Each point is reached from the start by the listed moves, each made 0, 1 or 2 times, or once backwards (-1), plus a little noise. Say if it took an odd or an even number of moves. Then give how often each move was made.

Moves:
(1): [.32 .21]
(2): [-.23 .27]
Start: [.07 -.11]
Points:
[-.49 -.04] => even (-1, 1)
[.94 .05] => odd (2, -1)
[.29 -.39] => odd (0, -1)
[-.08 .63] => odd (1, 2)

Moves:
(1): [.44 -.19 -.04 -.02 -.11 -.15 .07 -.16 -.02 -.07]
(2): [.10 .21 -.07 -.02 .01 .01 -.01 .00 -.05 -.06]
(3): [.08 -.01 .50 -.06 .05 -.04 -.06 .00 -.02 -.10]
(4): [.04 -.05 .02 .27 -.03 -.04 -.05 .09 -.03 -.05]
(5): [.11 .00 .01 .05 .33 .05 .05 .00 .03 .08]
(6): [.10 .01 .07 -.08 -.16 .45 -.15 .02 -.05 -.07]
(7): [.03 .01 .05 .04 -.06 .07 .39 .03 .00 -.08]
(8): [.15 .04 .01 -.17 -.05 .05 .03 .30 .10 .16]
(9): [-.03 .05 -.03 .03 -.02 -.02 -.04 -.08 .26 -.01]
Start: [.10 .23 -.10 -.14 -.06 -.18 .10 .11 .10 -.11]
Points:
[.22 .03 -.43 -.02 .38 .39 .12 .12 .17 .13] => odd (0, -1, -1, 0, 2, 1, 0, 0, 0)
[.94 -.10 -.76 .19 -.02 -.53 -.16 -.33 .61 -.06] => even (2, 0, -1, 1, 1, 0, -1, 0, 2)
[.46 .54 .02 .09 .17 .87 .55 -.27 .45 -.48] => even (0, 1, 0, 0, 2, 2, 2, -1, 2)
[.52 .53 -.78 .30 .56 -.58 -.09 .68 .85 .45] => even (0, 1, -1, 2, 2, -1, -1, 2, 2)
[.55 -.09 -.14 .13 -.55 -.86 .18 .53 .82 .06] => even (1, -1, 0, 2, -1, -1, 0, 2, 2)

Moves:
(1): [.14 -.04 .02 .01 -.01 -.01 .00 .02 .01 -.04 -.02 .03 .01 .03 .00 -.04 .02 .00 -.03 -.01 .02 -.01 -.05 -.04 -.02 -.01 .04]
(2): [.02 .17 -.02 -.01 -.03 .04 .03 -.03 .02 -.05 .00 -.04 .02 .04 -.01 .01 -.03 -.02 -.01 .01 .00 -.03 -.03 -.05 .01 .05 -.03]
(3): [-.04 .01 .20 -.04 .04 .00 .01 -.01 .00 .01 -.04 .00 .00 -.01 -.01 .02 -.04 -.04 .08 .01 -.01 -.02 -.06 .00 -.03 .02 .04]
(4): [.01 -.01 .05 .21 .00 -.01 .00 -.01 -.06 .04 .00 -.05 .02 .05 -.02 .02 .02 -.04 .04 .00 -.01 .04 -.03 .00 .01 .01 -.02]
(5): [.02 .02 -.04 .00 .17 -.01 .00 .01 .00 -.02 -.02 -.01 -.03 .03 .00 .01 -.02 .03 .02 .03 .02 -.02 .01 .00 .04 -.02 -.01]
(6): [-.02 -.05 .03 .02 .03 .21 -.05 -.04 -.05 .00 -.01 .00 -.04 -.01 -.04 .01 .00 .04 -.06 .00 .00 -.01 -.04 .07 -.01 .00 .03]
(7): [.00 -.01 -.03 -.02 .02 .01 .17 .01 -.05 .02 .00 -.01 -.02 .01 .01 .01 .01 .02 .00 -.04 -.01 .01 .02 -.01 -.04 .00 .01]
(8): [-.03 .01 .02 .01 -.01 .05 -.03 .23 -.01 -.01 .00 -.01 .01 .02 -.04 .04 -.05 -.02 .01 -.04 -.01 .00 -.02 -.01 -.02 -.05 -.05]
(9): [-.01 -.04 .01 .04 -.01 .06 .06 .00 .20 -.02 .03 .01 -.03 .05 .01 .02 -.06 .04 .04 .00 .01 -.01 .02 -.01 .00 .02 -.01]
(10): [.04 .04 .00 -.01 .02 .01 -.01 .02 .00 .17 -.01 .05 -.01 -.01 .02 -.04 .03 .03 .03 .06 .00 -.02 -.02 -.01 .03 .00 -.01]
(11): [.04 .03 .04 .01 .09 -.01 -.01 .01 -.06 .04 .24 .01 -.04 -.01 -.06 -.04 -.03 .03 -.04 -.01 -.03 .02 .08 -.11 -.01 .04 .06]
(12): [-.02 .02 .01 .04 .02 -.01 .02 -.03 -.03 -.04 -.02 .17 .03 -.03 .01 .01 .00 .02 -.01 .00 .03 -.02 .03 -.02 .01 -.02 .00]
(13): [-.01 -.04 .04 .00 .00 .04 .02 -.02 .00 .00 .01 -.05 .16 -.06 .02 -.02 .01 .04 .01 .02 .01 .04 .02 -.03 .01 -.04 .01]
(14): [-.06 -.05 .01 -.08 -.04 .03 -.02 -.02 -.02 .00 .02 .04 .05 .23 -.01 -.02 .01 .00 .02 .02 .03 .00 .02 -.03 .06 -.01 .02]
(15): [.00 .02 -.02 .02 .00 .02 -.01 .05 -.01 .02 .04 -.01 -.01 .02 .16 .03 .00 -.04 .02 -.04 .02 .01 -.06 .02 .04 -.03 .08]
(16): [.04 -.03 .00 -.04 -.01 -.03 -.01 -.02 .02 -.01 .04 .02 .02 .00 -.01 .18 .05 -.04 .00 .00 -.02 -.01 .00 -.05 .01 .00 -.04]
(17): [-.05 .04 .04 .02 .03 .02 .00 .02 .04 -.05 .05 .00 -.03 -.01 -.02 -.05 .25 .01 .01 -.03 -.04 -.02 .01 .04 .02 .02 .00]
(18): [-.01 .02 .02 .02 -.06 -.03 -.02 .00 -.03 -.05 -.02 -.02 -.06 .00 .05 .01 .00 .21 .02 -.01 -.03 .02 .00 -.01 -.01 -.04 -.03]
(19): [.06 .01 -.07 -.04 -.02 .05 .00 -.02 -.03 -.02 .02 -.02 -.03 -.01 -.05 -.03 .00 -.02 .22 -.01 .02 .01 -.01 .03 -.01 -.03 -.01]
(20): [-.01 -.02 .01 .02 -.03 .00 .04 .02 -.03 -.04 .01 .01 -.04 -.04 .00 -.02 .01 -.02 .00 .17 .01 .02 -.01 .01 .04 -.01 .02]
(21): [-.01 -.02 .03 -.01 .03 .00 .02 .00 .00 .02 .02 -.04 .01 -.02 -.03 .02 .00 .00 -.01 .01 .22 -.04 -.07 .00 -.01 -.01 -.02]
(22): [.02 .06 .01 -.03 .01 -.01 .00 -.01 .02 .01 -.03 .02 -.03 .00 .00 .00 -.01 -.01 -.01 .00 .04 .27 -.03 .06 .02 -.03 -.04]
(23): [.07 .02 .05 -.01 -.03 .04 -.01 .02 .01 .03 -.04 -.04 -.03 .00 .02 .03 .03 -.01 .00 -.02 .05 -.01 .19 .02 .01 .00 .01]
(24): [.05 .02 .04 -.01 -.04 -.06 .04 -.01 .03 .00 .05 .04 .03 .01 -.06 .04 -.05 .05 -.01 -.03 -.05 -.07 .00 .24 .08 .01 -.01]
Start: [.14 -.07 -.04 -.05 .10 -.01 .01 -.04 .06 .05 .10 .01 .00 .03 -.06 .10 .01 .07 .08 -.03 .10 .07 .03 -.01 -.10 -.05 .12]
Points:
[.44 -.28 .43 .27 .46 -.07 .51 .50 .30 .18 .32 .53 -.06 .05 -.04 .69 -.18 -.15 .33 -.28 .22 -.54 -.48 .27 -.06 -.11 .25] => even (2, -1, 2, 1, 1, 0, 2, 2, 2, 1, 0, 2, -1, -1, 2, 2, 0, -1, 0, 0, 1, -1, -1, 2)
[.06 -.07 .18 .14 .57 .27 -.34 -.23 -.22 .16 .49 -.01 -.04 .30 .09 .36 .34 .13 -.21 .00 .03 -.30 .18 .24 .28 .04 .41] => odd (-1, 0, 0, 1, 2, 2, -1, -1, -1, 0, 1, 0, 0, 1, 2, 1, 1, 0, -1, 0, 0, -1, 1, 1)
[.56 -.18 .56 .21 -.07 .10 -.22 -.26 -.37 .49 -.11 .39 .02 .20 .04 -.18 -.11 -.03 .43 .22 .12 .35 -.09 .35 .10 -.17 .47] => odd (2, -1, 2, 2, -1, 1, -1, -1, -1, 2, 0, 1, 0, 1, 1, -1, -1, 0, 1, 1, -1, 1, 1, 1)
[.26 .12 .33 .41 .40 .29 .06 .28 -.14 .02 .25 -.08 -.31 .28 .01 .30 .29 -.16 -.08 .03 -.10 .13 .10 -.36 -.11 .05 .25] => odd (1, 1, 1, 2, 1, 1, 1, 1, 0, 0, 1, 0, -1, 0, 1, 1, 1, 0, -1, 1, -1, 0, 1, -1)
[.25 -.05 .65 -.27 .45 .09 .31 -.08 -.41 .63 .51 .18 -.10 .02 .15 .00 .07 .18 -.07 .30 .41 .58 .06 .20 .16 -.13 .58] => even (0, -1, 2, 0, 0, 1, 2, -1, -1, 2, 2, 0, 1, 1, 2, 0, 0, 0, -1, 2, 1, 2, 1, 1)
[.25 -.11 .62 -.06 .10 .24 .12 -.48 .24 -.06 -.01 .14 -.10 .10 -.35 .62 -.38 .17 -.18 -.06 .30 -.53 .25 .45 -.06 .21 .19] => even (0, 1, 2, 0, 0, 2, 0, -1, 1, -1, 0, 1, -1, 0, -1, 1, -1, 0, -1, 0, 1, -1, 2, 2)
[.14 -.10 .58 .40 .44 -.24 .58 .18 .26 -.11 -.06 -.02 .42 -.15 -.02 .62 -.21 -.15 .22 .21 .33 .21 -.24 .50 .21 -.20 .08] => even (0, 0, 2, 2, 2, -1, 1, 1, 1, -1, -1, 1, 2, -1, 1, 1, 0, -1, -1, 2, 1, 1, 0, 2)
[.32 -.22 .94 -.18 .05 -.21 .00 .57 .35 -.11 .63 .10 -.12 -.11 -.41 .21 .35 .29 .01 .12 .37 -.39 .37 -.11 -.10 .03 .24] => even (2, -1, 2, -1, -1, -1, -1, 2, 1, 0, 2, 0, 0, 0, -1, 1, 2, 1, -1, 2, 2, -1, 2, 1)
[.04 .28 .12 -.38 .24 -.21 .03 -.32 -.07 .27 .50 .44 .06 -.03 -.15 -.16 .47 .57 .06 .08 -.07 .46 -.03 .49 .24 -.11 .09] => even (-1, 0, 0, -1, 0, 0, 0, -1, -1, 2, 1, 1, 1, 1, 0, 0, 2, 1, 0, 0, 0, 2, -1, 2)

Moves:
(1): [.03 .03 .00 -.13 .01 .04 .00 -.05 .01 -.07 -.02 .00 -.08 -.09 .01 .00 .00 -.02 -.07 -.07 .03 .09 -.01 .01 -.07 -.02]
(2): [-.18 .06 -.05 .08 .02 .10 -.09 .10 .01 -.05 .05 -.05 -.01 .02 .03 -.06 -.07 .09 -.08 -.10 .11 .06 .06 .05 .03 -.09]
(3): [-.20 .08 .14 -.04 .00 .07 -.05 .07 -.12 -.05 -.07 -.09 -.08 -.07 .12 -.02 -.15 -.03 -.03 .00 .07 -.06 -.03 .10 .00 .03]
(4): [.04 .05 .03 .11 .04 .06 .07 -.03 -.03 -.05 -.04 .07 -.06 -.01 .00 -.01 .09 -.05 .00 .10 -.03 -.07 -.03 .05 .03 -.03]
(5): [-.03 -.08 .05 .01 .12 -.04 -.03 -.08 .02 .08 .10 -.08 -.05 -.05 -.01 .01 .01 .07 .00 .04 .02 -.04 .04 .04 .00 .01]
(6): [-.09 -.11 -.14 -.01 -.01 .13 -.10 .04 -.11 -.07 -.18 -.02 .02 -.12 -.01 -.16 -.11 -.09 -.04 -.02 .08 -.04 .07 -.07 .11 .00]
(7): [-.02 -.03 .05 -.09 .03 .05 .03 -.08 .05 .01 -.02 -.02 -.03 .04 .07 .04 .01 .05 .03 .00 -.02 .04 .01 .00 -.01 -.04]
(8): [-.03 .10 -.08 .01 -.01 .00 -.05 .22 .00 -.02 -.07 .07 -.13 .10 .05 -.06 .05 -.21 -.01 .01 .01 .01 .22 .09 -.04 .10]
(9): [-.12 -.01 .15 .07 -.04 .06 .07 -.01 .25 -.05 -.04 -.07 -.11 -.10 .09 -.03 -.02 .06 .06 .03 .10 -.04 -.06 -.06 -.06 -.03]
(10): [.02 .02 .01 .03 -.13 .01 -.03 -.02 -.12 .11 .03 -.07 -.15 .12 .08 -.09 -.13 -.01 -.06 -.02 .11 .01 .16 .12 .00 .09]
(11): [-.04 -.02 -.08 .01 -.06 .07 -.04 -.05 -.02 -.01 .11 .02 -.13 .04 .04 .12 -.03 -.09 -.17 .03 -.03 .00 .08 -.05 -.01 -.03]
(12): [.04 .10 -.06 -.10 -.03 -.16 -.04 -.05 -.03 -.08 -.04 .11 .02 .02 -.09 -.07 -.06 .02 .07 .05 -.09 -.12 .06 .04 -.08 -.01]
(13): [.07 -.01 .04 -.16 -.02 .10 .18 .09 .08 .05 .08 .17 .04 -.03 -.05 .01 .01 .10 -.10 -.05 -.10 .05 .01 -.05 -.11 .01]
(14): [-.02 -.07 .03 .07 .05 .08 -.07 .04 .06 -.09 .02 -.04 -.04 .15 -.03 -.06 .00 .08 -.07 .12 .03 .01 -.07 .03 -.08 -.06]
(15): [.00 .01 -.03 .07 -.01 -.06 -.12 -.04 -.04 .00 .09 .01 .07 .01 .11 -.02 .02 .05 -.01 .04 .08 .02 -.03 .03 .07 .07]
(16): [.09 .02 -.04 .06 .10 .08 .05 .07 .14 -.01 -.21 .05 -.01 -.01 -.02 .15 .11 -.06 -.18 .04 .01 -.05 -.01 .02 -.06 .01]
(17): [-.06 -.04 .03 .02 -.11 -.04 -.13 -.06 -.07 .08 .10 -.09 -.08 .00 -.01 .03 .07 .17 -.08 -.01 -.01 .03 -.01 .02 .03 .00]
(18): [.06 .00 -.09 -.08 -.03 -.02 .02 .02 -.01 -.06 .03 .07 -.06 -.09 .00 .06 -.10 .08 .07 .00 .01 .05 -.08 -.03 -.01 .01]
(19): [.00 .13 .06 -.13 -.01 .09 -.03 -.06 .00 -.01 .11 .05 .01 -.08 -.10 .09 .02 .03 .12 .07 .08 -.05 -.11 -.01 .08 .01]
(20): [.04 .03 .02 -.02 .02 -.03 -.01 -.02 -.04 .15 .01 -.01 .02 .00 .03 -.02 .04 -.01 -.03 .04 -.05 .04 .00 -.08 -.04 -.02]
(21): [-.01 -.02 -.06 .00 -.02 -.09 .09 .10 -.01 -.04 -.03 -.02 .00 .06 .01 .04 .06 -.02 -.08 .07 .07 .05 .09 .11 -.11 -.02]
(22): [.05 -.02 .03 -.08 -.08 -.01 .00 -.04 .11 .00 .01 -.02 -.05 -.08 .01 -.03 -.09 .06 -.05 -.01 -.03 .20 .05 .01 .03 -.01]
(23): [.04 .02 -.04 .01 .01 -.03 -.02 -.03 -.11 -.08 -.02 -.10 .07 -.04 -.03 .05 .01 .02 .08 .01 -.02 .04 .11 -.08 -.06 .07]
(24): [.03 .01 -.15 -.06 -.11 .00 -.03 -.02 .01 .02 -.01 .00 -.03 .02 .05 -.06 -.07 -.07 .00 .00 -.09 -.03 .00 .08 -.05 .02]
Start: [.04 -.02 .02 -.24 -.17 -.01 .12 .02 .05 .02 -.02 .00 .02 -.19 .00 -.08 -.03 .12 .05 -.08 -.05 .11 -.01 -.02 .06 .04]
Points:
[-.20 -.37 .06 -.61 -.43 .38 -.24 -.17 .48 .30 .02 -.36 -.94 -.63 .23 -.22 -.87 .49 -.48 -.06 .08 .37 .00 .02 -.01 -.03] => even (0, 0, 1, -1, 2, 1, 0, 0, 1, 1, 1, 0, 0, 1, -1, 1, 1, 2, 0, 1, -1, 2, -1, 1)
[.16 -.07 .28 -.94 -.19 .05 .45 -.39 .24 .22 .41 .17 -.20 -.23 .47 -.01 .11 .15 -.28 -.06 -.75 .33 -.05 .09 -.54 .00] => even (2, -1, 1, 1, 1, -1, 2, 0, 0, -1, 1, 0, 2, 0, 1, -1, 0, -1, -1, 1, 0, 0, 0, 2)
[.75 .13 -.21 -.46 .03 -.25 .85 .60 .40 .25 -.11 .41 -.04 -.45 -.03 .56 .08 .11 -.52 .02 -.44 .71 .71 -.29 -.64 .32] => odd (-1, 0, 0, 0, 1, -1, -1, 1, 0, 0, 1, 0, 2, -1, 0, 2, -1, 2, -1, 2, 1, 2, 2, -1)
